Each row of a before or after table is a point. The points were changed in one or more steps. Then noise was added and the rows were shuffled. The steps act on how far a point lies along the listed directions, d1 being the first. What was done? A step turns or swaps two directions, mirrors them in a line or flattens them onto one, adds a multiple of one to another, or multiplies one. Angles are multiples of 10 degrees, from the lower direction toward the higher: turns from -170 to 170, lines from 10 to 170 but not 90. Use the fewest steps. Two steps may share a direction if one is a turn and the other turns, adds or multiplies; they go together, in the order done. Otherwise the lowest direction goes first.
(in the rows, 128 means zero)

Directions:
(1): [130 170]
(2): [170 126]
Before (10 x 2):
[[149 167]
 [174 108]
 [114 148]
 [125 117]
 [166 159]
 [171 193]
 [148 157]
 [126 188]
 [103 133]
 [199 103]]
After (10 x 2):
[[115 142]
 [169  79]
 [115 145]
 [156  94]
 [127 125]
 [110 148]
 [ 97 166]
 [130 126]
 [126 137]
 [110 145]]
Steps: flatten d1 and d2 onto the line at 140 degrees

Directions:
(1): [101 172  98 128]
(2): [166 167 151 122]
Before (11 x 4):
[[145 194 138 120]
 [ 97  62 126 130]
 [154 121 160 106]
 [129 162 130 140]
 [144 104 142 142]
 [159 135 144 129]
 [155  79 156 125]
 [113  28 139 126]
 [133 132 131 132]
 [ 99  85 120 143]
 [131 195 105 135]]
After (11 x 4):
[[109 108 117 144]
 [129 135 127 131]
 [110  24 137 128]
 [116 198 120 121]
 [ 91  84 103 132]
 [ 88 125 108 113]
 [127  61 155 127]
 [129 164 130 138]
 [106 137 108 131]
 [155 195 126 134]
 [138  81 153 140]]
Steps: swap d1 and d2

Directions:
(1): [153  58 126 134 111 124 112  98]
(2): [130 124 100 171 171 123 170 103]
Before (8 x 8):
[[152 100 133 112 123 118 106 117]
 [122 194 112 129 158 133 174 146]
 [122 171 122 141 167 121 135 154]
 [102 216 128  99 141 141 149 162]
 [ 86 198 142 113 136 144 129 157]
 [122 133 107 167 168 130 136 124]
 [129  90  93 150 156 126 150  89]
 [112 181 120 160 173 123 181 114]]
After (8 x 8):
[[ 90 195 137 126 149 141 140 149]
 [153  98 137 105 116 117  98 121]
 [122 170 117 146 177 120 143 148]
 [112 180 113 170 181 123 192 107]
 [128  90  97 146 152 126 143  91]
 [121 133 107 172 169 129 133 121]
 [100 214 119 116 159 141 162 152]
 [121 191 104 142 172 134 185 139]]
Steps: add -0.3 times d1 to d2

Directions:
(1): [ 95 135 133 112 109  85 140 169 172 152  88]
(2): [179 117 176 115 111 101  74 126 119 136 109]
Before (9 x 11):
[[146 113 136 132 150 127 130 136 144 135 116]
 [134 135 133 140 128 133 131 132 106 117 128]
 [106 138 125 101 126 131 141 141 132 129 107]
 [139 107 136 131 118 129 123 121 112 129 125]
 [113 141 102 158 142 181 156 119 117 108 178]
 [162 116 115 134 148 145 106  86  82 103 163]
 [ 17 163  33 151 151 183 249 131 150 144 141]
 [145 122 139 113 139 114 114 127 122 126 103]
 [ 95 128 111 127 124 129 149 158 154 130 108]]
After (9 x 11):
[[141 115 132 133 149 126 134 138 146 135 116]
 [174 113 107 144 159 170 104  65  59  89 186]
 [136 108 130 134 121 136 129 118 110 126 130]
 [146 133 121 159 142 184 128 104  98 103 184]
 [104 138 130  96 122 120 139 149 140 133  99]
 [134 125 130 114 142 117 124 128 125 126 106]
 [137 135 133 142 131 138 131 129 101 114 132]
 [ 75 151  93 133 128 142 186 137 145 159 111]
 [ 97 127 123 121 115 111 140 168 163 139  93]]
Steps: multiply d1 by 1.6; multiply d2 by 0.4

Directions:
(1): [135 149 184 130 126  73 110 160 121 166  99 141]
(2): [137 189  98 120 175 114 152 147 114  91 108 149]
(3): [ 86 146 110  88 107 148 147 153  87 173 153 147]
(4): [102  90 143 105 131  75 170 132 103  89 145 103]
(5): [132  92  70 150  98  91 123 138 125 131 105 176]
(6): [144 145 100  87 110 103 159 103 174 161 106  92]
Before (8 x 12):
[[146 115 131 140  92  92 122 104 155 205  97 140]
 [ 92 178  71  83 142 133 186 147 112  92 158 120]
 [166 209  86 149 156 151 140 117 131  66 131 135]
 [144 104 162 172 156 147 104 112 151 108 119 109]
 [121 102 125  95  94 154 142 102 180 174 136  71]
 [115  74  72 142 106 119 128 120 161 110 116 142]
 [134 120 111 158  78 131  90 143 115 204 125 166]
 [161 147 144  97 131  83 141 116 172 148  97 106]]
After (8 x 12):
[[148 111 164 152 154 138 118 105 164 118 116  89]
 [132 116 103 125  78 118 124 122 131 198 130 127]
 [140 101 140 166 142 112 102 147 109  98 122 175]
 [100  61 145 168 107 159  94 146 108 132 153 149]
 [ 92 179  87 113 143 135 158 169  95  94 152 155]
 [122  88  83 133 103 105 128 120 169 128 105 134]
 [162 206 104 144 156 127 142 126 122  67 130 134]
 [128  82 122 169  98 106 114 115 120 166 119 166]]
Steps: multiply d1 by 0.4; multiply d4 by 0.4; mirror d5 and d6 in the line at 20 degrees

Directions:
(1): [129 103 132 122 154 179 149  94 108 134 131 107 131 168 127 211 129  99]
(2): [130 151 163 142 120 133 125 131 119 178 147  85 117  70  77 160 114 167]
(3): [143 149 107 103 139 135 126  96 120 121 146  81 200 101 140 109 190 129]
(4): [139  92 142 178  79 147 115 130 109 149  86 150 133 124 154 141 189 161]
Before (12 x 18):
[[141 156 146 143 105 122 125 154 131 180 145 104  97  69  99 120 117 180]
 [124 109 129 165  81 119 100 160 128 134  91 165 110 118 154  96 160 164]
 [109 176 135 117 122  81 116 163 152 122 147 121 113  85  93  54  85 154]
 [131 178 138  94 140 118 129 120 130 122 167  79 166  71  84 108 129 163]
 [135 126 128 135 100 127 115 149 127 145 137 122 123 113 126 126 134 146]
 [133 114 127 145 110 135 115 131 115 117 110 138 155 120 147 102 166 142]
 [137 119 134 171  72 122  99 132 115 148  97 139 128  80 134  88 194 173]
 [124 111 126 136 153 153 137 114  96 147 122 127 130 151 130 157 137 121]
 [127 176 115  73 160 130 127 107 127 118 154  88 194 115 149 109 154 113]
 [131 151 141 138 131  78 116 153 135 150 124 127 144  78 123  55 134 163]
 [125 146  77  88 155 100 132 124 140  88 140 144 150 178 162  98 105 101]
 [123 179 131 135  93  83 105 169 133 161 151 116 133  44  94  67 126 166]]
After (12 x 18):
[[122 181 113  63 172 123 132 106 132 112 164  79 194 116 143 103 141 108]
 [143 103 141 195  44 132  87 133 107 159  77 152 126  76 148  94 225 189]
 [133 121 130 143  94 127 115 148 126 142 134 124 124 114 128 126 139 150]
 [133 143 142 138 132  81 117 154 134 152 121 128 147  79 126  54 131 163]
 [129  91 131 182  61 125  96 164 117 144  76 175 115 117 167 102 185 182]
 [107 185 132  99 138  75 119 160 159 114 159 114 113  86  83  52  67 146]
 [121 182 130 133  92  79 107 169 137 163 156 114 130  46  93  69 121 163]
 [128 112 127 140 152 155 135 113  94 150 118 128 126 152 136 159 140 121]
 [129 187 136  81 153 112 134 120 138 117 179  76 164  75  76 107 112 159]
 [123 156  73  75 171  96 139 124 146  82 153 138 149 181 156  97  85  90]
 [137 156 150 143 107 127 121 154 130 179 147 104  95  70 102 120 119 181]
 [138 106 132 155 100 139 111 132 111 122  98 142 152 113 157 105 183 148]]
Steps: multiply d4 by 1.6

Directions:
(1): [108 113 132 183 163  68 157  96 121 136 181 131 128 152 161 153 121 136
  84 114 154 101 168 139]
(2): [116 122 135 192 133 123  85 152 106 146 101 132 150 138  87  82 185 134
  97 113 122 164 138 178]
(3): [128 101 150 187 125 127 174 153 171 129 125  87 153 129 144  89 127 167
 187 137  89 116 133  98]
(4): [118 123 126  89 153 144 148 100 138  89 134 122 125 129 174  55 197 113
 139 123 167 101 123 153]
(5): [149 152 196 142 132 112  64  88  86 124 113 132 144 152 149 116 132 144
 135 145 127  89  94  78]
Before (12 x 24):
[[144 134 144 122 111 135 124 132 124 127 129 119 129 132 135 137  87 139
  158 143 107 114 107  87]
 [133 144 121 112 116 141 108 133 120 136 108 137 129 119 130 137 119 123
  123 132 119 125 116 122]
 [124 130 127 114 142 133 146 120 133 119 136 124 126 116 151 111 138 120
  142 120 145 125 132 136]
 [133 124 115 118 127 123 146 111 143 119 151 122 116 132 137 147 101 125
  133 129 142 118 135 119]
 [115 118 101 101 124 136 166 139 159 123 138 113 125 108 123 129 109 126
  144 124 129 140 142 128]
 [126 137 137 137 136 112 119 123 116 133 146 122 139 132 131 141 114 130
  115 126 136 117 132 125]
 [112 134 134 141 124 119 120 140 120 142 128 141 129 139 117 137 127 121
  112 116 132 147 150 144]
 [127 113 138 199 112 123 112 156 123 157 109 119 143 128  95 125 118 150
  134 121  89 149 146 133]
 [120 112 130 147 126 146 115 155 134 134 111 116 132 122 120 102 142 134
  144 133 119 145 135 141]
 [119 118 104 123 132 131 145 130 134 133 129 136 123 126 141 138 132 115
  120 127 138 138 137 141]
 [150 144 165 104 136 133 127 101 123 117 141 127 135 129 154 133 108 128
  158 153 131  96 105  85]
 [123 120 162 166 136 106 131 134 119 132 130 119 144 140 137 117 123 147
  120 132 125 113 140 120]]
After (12 x 24):
[[115 124 126 104 159 140 156 109 136  97 136 118 128 118 172  55 188 116
  145 115 164 116 129 158]
 [124 139 154 141 134 107 101 126  97 138 126 140 133 139 122 146 112 129
   90 131 139 120 135 131]
 [140 146 118 154  90 111  66 152  83 186 117 158 117 122  55 250  33 124
   78 123  93 174 143 120]
 [118 113 108 129 137 131 154 129 139 130 132 129 127 126 152 123 137 120
  131 126 139 130 136 138]
 [125 110 125 170 128 119 138 131 145 129 139 109 137 137 120 112 126 142
  136 124 123 132 140 132]
 [106 115 106 134 131 133 149 149 151 130 127 113 136 113 110 100 142 130
  131 116 128 153 151 154]
 [121 125 110  95 130 148 103 134 115 128 121 138 111 118 122 134 131 108
  116 131 143 143 131 152]
 [120 138 134 127 114 116 132 135 123 145 140 140 122 134 122 180  80 122
  122 125 122 138 145 112]
 [136 137 124 132 108 138 121 146 134 144 107 127 136 119 125 149 101 136
  140 135 100 128 121 106]
 [130 137 144 149 129 109 120 129 119 138 143 119 144 132 122 152  97 141
  122 132 122 121 132 115]
 [140 130 148 179 101 131  87 166 104 159 105 128 144 138  87 140  94 148
  133 135  83 153 115 111]
 [141 132 175 160 142 136 109 123 119 125 115 117 158 137 130  74 164 141
  156 144 121 121 112 118]]
Steps: turn d1 and d5 by 10 degrees; turn d2 and d3 by -120 degrees; multiply d4 by 3

Directions:
(1): [106 130 117 136 156  93 106 145  76 156  68 106 111 149 116 101 134  95
 118 111 128 106 146 148 145 111 155  99 117 102 133  93  78 112  91 123
 122 122  63 108 111 164 112 152 216 112 177 159]
(2): [ 92 186  99 147  96 133 120 123  87 148 177 109 126  81 157 119 159  77
  99 115 123 106 127  90 105  92  82 126  98  70  69 137 126 132 129  97
 134 120 135 119 177 137 108 186 113 125 115  96]
(3): [156 165 152 106 179 104 118 134 102 101 157 152 179  83 145  59  88 159
  93 112 109 154  88  78  91 106 140 144 132 122 131 140 102 112 110 151
 104 132 142 117 101 127 193 139 167 160 106 154]
(4): [156  95 123 142 110 123 114 120 114 167 133 155 141  91 175  91 159 108
 209 109 135  94 133 152 106 109 118 193  76 180 152 143 120 140 160 123
 148  94 173 115 119 128 120 104 193 110 127 117]
Before (11 x 48):
[[147  74 125 135 100 150 170  99 187 129 117 129 100 157 128 174 136 165
  170 150 143 133 156 144 161 166 123 143 122 169 150 150 163 145 158 143
  152 125 160 149 134  96 128  88  81 119 115 113]
 [150 107 156 112 159 122 147 113 159  98 136 123 134 159 107 135  82 165
  131 148 137 161 127 137 132 146 156 133 147 164 147 126 161 120 126 140
  139 120 150 127 103 103 141  91 112 153 110 131]
 [108  72 102 151  63 171 169 113 194 148 130 104  75 171 127 226 178 123
  189 153 171 111 167 173 148 162  95 109 147 148 129 122 196 162 176  86
  156 118 139 152 185 115  47 107  38  96 131  84]
 [ 81 227  98 165  79 165 123 129  86 138 224 100 119  48 206 130 176  63
   90 109 124 101 101  55 103  86  42 141  91  38  36 167 144 138 143  85
  142 118 157 119 210 131 113 221  61 121  92  54]
 [126 156 115 169  95 135 136 123 141 141 140 138 124 103 121 140 155 107
  148 125 126 111 141 111 112 117 107 139  97 124 116 136 152 142 134 103
  132 132 146 137 152 124 119 126  97 133 110  93]
 [153 154 129 119 141 151 148 120 161 103 174 140 134 116 114 150 114 157
  108 142 115 143  95 103 129 154 111 131 155 127 115 158 151 131 132 150
  111 139 144 131 137 111 161 124  65 175 109 125]
 [153 115 137 111 149 126 115 127 150 122 131 136 144 115 123 119 122 152
  136 113 138 140 120 124 119 134 138 142 139 158 154 144 136 118 126 146
  135 146 163 126 112 111 148 116 113 146 114 119]
 [149 128 144 113 123 141 155 115 159  99 166 161 152 128 132 131 113 175
  136 150 122 165 117 119 119 145 140 137 141 143 135 137 153 142 143 129
  128 142 153 130 121 110 163 101  89 155 130 123]
 [156 115 130 111 112 139 143 111 138 114 174 151 161  98 157 122 137 131
  131 127 119 127 115 133 123 133 102 138 127 147 123 159 154 122 157 127
  132 120 175 141 140 101 148 115 107 131  96 130]
 [119  98 129 148 155  98 126 136 122 152  61 111 112 174 102 117 130 114
  176 109 146  95 166 197 159 139 166 111 135 153 165  93 109 121 103 131
  140 118  89 128  95 156 117 101 195 125 171 152]
 [151 113 158 111 110 154 141 125 162 107 136 156 154 113 141 133  96 163
  156 134 137 144 112 134 108 148 144 167 147 160 162 141 163 130 162 138
  128 130 171 152 105 114 149  67 113 137  93 110]]
After (11 x 48):
[[124 137 124 131  84 157 159 107 158 114 180 143 132 125 141 160 141 143
  140 156 130 145 131 119 121 141 114 132 128 124 105 139 167 151 157 107
  143 136 158 130 157 111 125 118  55 141 129  94]
 [186  49 167  99 169 133 168 126 211  90 106 156 142 176 113 152  90 222
  182 147 152 170 120 159 129 177 167 130 189 212 206 127 167 136 153 156
  118 139 148 151  89 104 153  50 105 139 120 155]
 [110 126 125 135  76 157 136 125 136 142 129 126 120 118 145 158 138 110
  156 129 143 114 141 146 123 137 119 151 122 123 129 129 160 136 161 107
  143 123 143 145 143 129 101 100 110 111 112  89]
 [125 122 112 134 113 133 115 124 133 148 132 115 118 116 128 143 155 109
  138 111 143 114 143 133 129 127 112 130 120 133 126 138 140 124 132 121
  149 137 151 125 148 119 107 139 101 126 125  95]
 [185 194 184 104 209 124 125 145 115  61 197 171 204  49 190  38  62 194
   82 103 101 178  35  37  80 109 130 171 144 125 136 172 111 108 114 172
   93 137 175 117  90 114 249 145 142 177  76 142]
 [150  73 126 133 113 140 166 103 179 129 104 129 101 161 125 161 130 165
  169 148 142 131 152 144 162 162 134 140 123 170 154 145 149 141 148 145
  148 125 148 146 125 102 132  86 103 121 125 128]
 [149 157 123 122 104 175 160 108 182 101 207 140 132 107 124 179 127 156
  114 152 119 140  92  98 126 160  84 141 155 126 100 177 182 144 155 141
  121 140 175 139 164  95 150 124  12 174  86  97]
 [ 96 105 116 156 143  94 118 139 103 169  46  91  95 179 101 124 150  84
  176 105 151  78 180 203 167 131 159 103 124 132 153  80 102 121  97 117
  143 115  68 123 109 165  91 119 208 112 187 146]
 [155 146 139 148 146 113 131 134 138 119 116 154 151 107 108 102 116 144
  143 120 118 133 122 108 110 121 144 142 113 148 152 133 128 128 117 133
  112 138 139 133 109 126 159 105 145 149 116 132]
 [112 121 125 135 103 147 150 100 159 122 159 100 105 153 116 179 125 121
  136 154 145 135 149 141 139 139 114 129 129 137 108 130 186 135 147 106
  159 111 156 133 154 104  93 116  61 136 105  89]
 [146 119 124 119 114 131 136 114 119 125 160 141 152 104 153 120 145 114
  130 122 123 115 122 139 134 125 103 129 121 137 121 150 140 118 147 123
  131 119 153 137 139 113 135 126 129 125 112 137]]
Steps: add 1.5 times d4 to d1; swap d2 and d3

Directions:
(1): [114 148 170 101 135  99 166 147  82 158 106  92  79 143 155  70 147 139
 133 117 172 196 163 101 127 147 116 121 169  91 133 173 140 113 161 161
  79 125  63 136 145 105 130 127  99 104 122 152 181 149 142  85 142  85
 177 155 126 138 127 107 112 116 132 146]
(2): [174 138 127 124 162 138 172 123 123 108 112  64 123 111 108 124 138 144
 119  94 125 111  69  82  95  73 114 163 139 136  97  91  83 171 118 157
 111 112 111 100 156 127 169 118 109 191 107 155 130 110 115 107  69 166
 130 162  92  98 152 113 107 181 121 171]
(3): [ 93 136 145  67  87 113 148 146 148 131 131  95 122 111 147 171  68 130
 134 149 135 164 133 196 117 118 161 134 120 124 146 143 115  78  82 112
 155 147 120 161 119 112  93 115  66 137 151 126  95 116  58  73 100 186
 133 153 113 134 113  95 102 158  90 125]
Before (8 x 64):
[[141 134 114 110 122 138 135 118 155 113 129 109 141 105 113 173 103 127
  127 130 123 113 106 153 112 107 132 142 115 130 125  98 104 123  99 117
  150 128 139 132 136 133 132 118 110 171 130 139 103 108  89 113  90 178
  106 125 112 105 132 119 118 163 109 139]
 [138 142 139 117 135 121 153 123 115 130 126  93 105 130 124 116 132 139
  117 113 139 154 119 117 116 112 119 135 146 121 126 136 108 132 128 141
  114 126  98 129 140 125 136 116 103 132 124 139 145 128 124 105 122 120
  148 144 113 127 131 106 102 147 122 149]
 [110 129 135 108 112 126 138 136 150 136 128 109 123 120 127 153  99 129
  138 139 112 127 114 165 117 115 139 137 126 138 131 121 124 115 109 123
  147 137 126 151 119 124 119 122 105 141 137 131 109 113  88 108 101 162
  114 140 112 132 127 116 120 157 110 123]
 [129 133 136 118 137 130 145 128 113 123 127 107 123 126 122 108 124 124
  128 121 127 132 124 123 120 116 134 144 141 123 123 120 114 134 130 131
  121 130 112 124 135 126 131 129 121 138 127 141 131 121 127 110 116 129
  146 138 127 131 130 117 122 136 129 143]
 [116 129 124 102 108 130 130 136 138 129 132 123 125 129 130 140 114 132
  127 135 125 142 143 149 123 126 137 122 119 129 134 141 127 117 112 125
  135 132 125 141 118 130 116 121 114 115 150 127 124 122 126 106 125 133
  130 127 142 136 131 124 127 127 119 120]
 [125 122 123 123 121 131 126 126 140 120 132 123 143 128 122 149 117 126
  137 127 122 123 114 131 127 111 128 133 118 129 122 123 125 128 122 123
  149 134 131 130 126 137 124 133 124 137 124 130 116 123 116 126 121 142
  120 128 123 132 133 126 132 138 122 131]
 [ 79 132 152  85  70 110 135 153 142 142 136 130 111 130 163 144  90 123
  139 154 145 169 172 193 134 153 154 109 131 118 156 161 144  77 101 109
  153 156 125 173 105 122  80 128  83 104 160 108 112 127  91  93 139 141
  133 129 130 153  96 114 121 120 104 112]
 [115 121 116 138 120 134  99 134 143 123 141 152 138 142 129 129 130 121
  142 138 122 127 137 145 138 151 129 109 129 125 133 136 142 122 133 114
  142 138 148 142 120 128 122 131 147 118 140 118 119 134 135 144 152 119
  123 105 148 138 123 132 138 111 130 120]]
After (8 x 64):
[[ 87 115 115 143  99 128  70 138 141 139 149 198 139 157 143 121 131 109
  145 161 128 140 181 170 163 190 133  83 125 119 152 166 173  95 144  98
  149 147 156 159 102 128  96 140 158  73 152 101 124 146 149 159 195  83
  126  84 174 157 108 147 153  71 137  92]
 [128 123 123 124 123 142 135 127 159 121 132 111 134 114 110 160 109 131
  133 130  99  99  93 149 111 100 130 148 120 151 117  99 113 137 109 124
  150 132 142 137 120 134 132 121 121 160 129 131 101 106  95 124  89 168
  100 137 110 123 137 125 126 165 118 125]
 [110 125 119 111  99 137 113 133 144 130 142 144 137 131 128 149 113 127
  130 144 117 133 152 163 132 136 139 112 107 133 141 142 139 110 112 114
  144 133 142 145 108 137 110 123 123 102 153 116 118 125 131 119 138 126
  118 113 151 137 123 133 137 115 121 107]
 [144 133 135 113 149 135 164 124 114 113 121  78 124 115 113 114 120 131
  126 110 124 123  95 109 106  90 132 159 141 125 112 103  93 150 119 139
  119 125 112 113 146 128 145 123 109 165 120 149 126 110 119 100  88 152
  142 151 111 118 139 111 112 160 123 160]
 [160 147 134 106 146 129 177 122 120 114 119  56 107 113 111 132 126 148
  114  99 135 141  81 109  93  75 121 159 145 128 110 112  77 148 110 154
  115 121  92 119 153 127 152 108  86 173 117 151 135 111 102  86  81 158
  144 166  90 111 143  92  89 185 111 169]
 [137 122 119 133 129 135 130 125 139 115 132 120 144 127 115 144 124 129
  133 121 121 111 104 114 125 102 123 138 121 131 114 112 121 142 127 126
  145 129 133 125 132 141 135 132 127 145 118 131 117 121 121 131 116 141
  120 128 123 127 139 130 131 146 126 139]
 [ 42 111 132 107  34 119  70 147 166 146 162 212 141 141 169 175  72 103
  145 192 123 152 216 246 168 199 172  75  98 128 183 177 185  41  97  63
  193 176 174 196  73 134  41 139 121  50 182  71  86 135 102 138 198 119
  107  78 169 178  75 143 153  69 114  58]
 [186 136 101 130 158 154 154 104 152  94 121  81 148  95  88 164 125 134
  120 101 109  79  56 105  95  68 115 162 118 144 100  60  76 172 102 138
  137 111 139 102 153 141 172 114 121 213 111 153 107  94 101 124  57 194
   97 134  91  82 153 123 114 191 115 166]]
Steps: turn d1 and d3 by 40 degrees; multiply d2 by 3
